Every row gives one point. Before rounding, the points of a table are all equally far from one centre. They may lie mostly on one side of it. Write the centre, to within rounding.

Points (10 x 3):
-8 -19 55

-14 2 57

24 -17 12

3 3 59

-19 -15 52

-13 -25 49

-27 -9 47

3 -18 56

-20 9 3

-10 -13 57
Centre: -2 -3 27

Points (15 x 9):
-35 -15 28 -5 32 -40 -16 -25 -41

-30 -20 41 5 31 -50 -10 -7 -42

0 -18 43 -18 53 -4 -15 11 -27

-69 -7 32 -49 32 -17 -18 16 -17

-6 -3 53 23 37 -23 0 -28 -19

-57 4 -16 -26 37 4 -12 -20 -48

-53 -27 43 -3 23 -15 -18 -13 -38

-33 52 22 11 45 -22 -47 -10 -16

-52 22 27 -8 29 -39 2 8 -70

-50 9 44 -31 30 -7 -29 -13 -25

-42 -3 -28 -41 40 -8 -33 18 -36

-34 -13 -6 4 7 -26 -30 -33 -42

-29 -13 41 -10 37 -40 1 -21 -39

-28 -28 11 17 30 -3 -19 -3 -63

-31 1 34 5 35 -30 -21 28 -68
Centre: -33 13 0 11 14 -10 10 24 1

Points:
-38 -65 -11 -21 -27 -24 -4 -14 -22 60 -32 -7 2 24 32 -3 -54 -38 -9 -23

28 -43 1 -13 -24 -45 -15 -4 8 55 -47 12 -14 47 28 -16 -37 -28 -1 -3

24 -50 -4 -43 14 -12 16 10 1 33 -41 -4 -6 17 40 -5 -27 -46 -2 11

2 -58 -15 -12 -17 -29 27 3 -13 18 -62 9 -19 26 41 14 -27 -64 8 15

11 -44 -10 -42 2 -66 31 -28 -16 47 -35 -1 -21 34 21 4 -33 -43 -3 3

-15 -58 -5 -23 -3 -12 2 -20 -10 43 -18 -3 19 43 47 14 -31 -72 4 6

-18 -53 -33 -29 -13 -35 8 -19 -24 22 -59 -1 -37 14 36 7 -46 -28 -7 27

-7 -44 2 -21 -58 -24 -7 -8 14 53 -39 51 0 17 45 -10 -26 -10 -20 2

10 -50 -5 -36 -10 -31 31 -8 -22 40 -36 3 -17 38 50 3 -27 -20 -26 25

-1 -20 24 -30 -17 -31 8 -5 -8 33 -46 22 9 33 33 9 -53 -51 -6 -21

17 -62 5 -57 -42 -8 3 -19 -42 24 -48 41 -17 29 23 5 -31 -41 -3 10

-19 -58 -5 -47 -14 7 -2 9 4 54 -30 4 -26 27 32 20 -20 -60 -13 -5

19 -60 28 -55 -6 -44 9 -22 -6 41 -30 6 -22 40 22 16 -40 -40 14 -8

12 -20 -26 -52 -21 -64 0 -36 -18 42 -3 13 -1 36 38 28 -51 -45 5 -7

10 -44 7 -54 -7 -22 7 -10 11 45 -44 25 -24 24 22 30 -23 -64 -9 6

-10 -61 30 -45 -7 2 24 -45 -25 14 -35 13 -15 39 26 25 -41 -29 20 22

27 -25 -22 -65 -30 -41 0 -41 21 40 -24 10 -24 39 37 30 -26 -1 0 -22

6 -62 -29 -43 -6 -36 -14 -4 -12 21 -16 21 -14 42 44 19 -21 -47 -38 7

-19 -60 -8 -56 -16 -25 26 -31 -23 9 -59 26 -3 -1 23 26 -50 -37 -5 -5

21 -36 -19 0 -49 -18 40 -13 -30 23 -5 36 -24 38 -15 8 -64 -33 -33 19

-11 -35 13 -44 -48 -16 7 2 -1 35 -42 6 0 25 24 24 -29 -68 -32 -12

0 -69 22 -45 -49 -1 -4 -18 -46 51 -26 11 -20 4 39 34 -34 -23 9 9

-14 -65 11 -27 -18 -31 3 13 0 56 -46 23 -60 23 0 13 -25 -28 12 -17

-16 -51 -9 -24 -16 -28 -23 -5 -16 43 -31 6 -49 27 17 16 -55 -51 -19 14

43 -51 -19 -44 -7 -36 6 -38 -21 11 -49 28 -35 10 22 17 -25 -48 -5 7

15 -58 -20 -49 -24 -5 26 -22 -8 43 -49 -7 -23 12 31 36 -54 -33 -9 -13
Centre: -4 -36 -16 -14 -31 -17 5 -15 -7 14 -2 10 -3 12 -3 16 -10 -13 13 -3
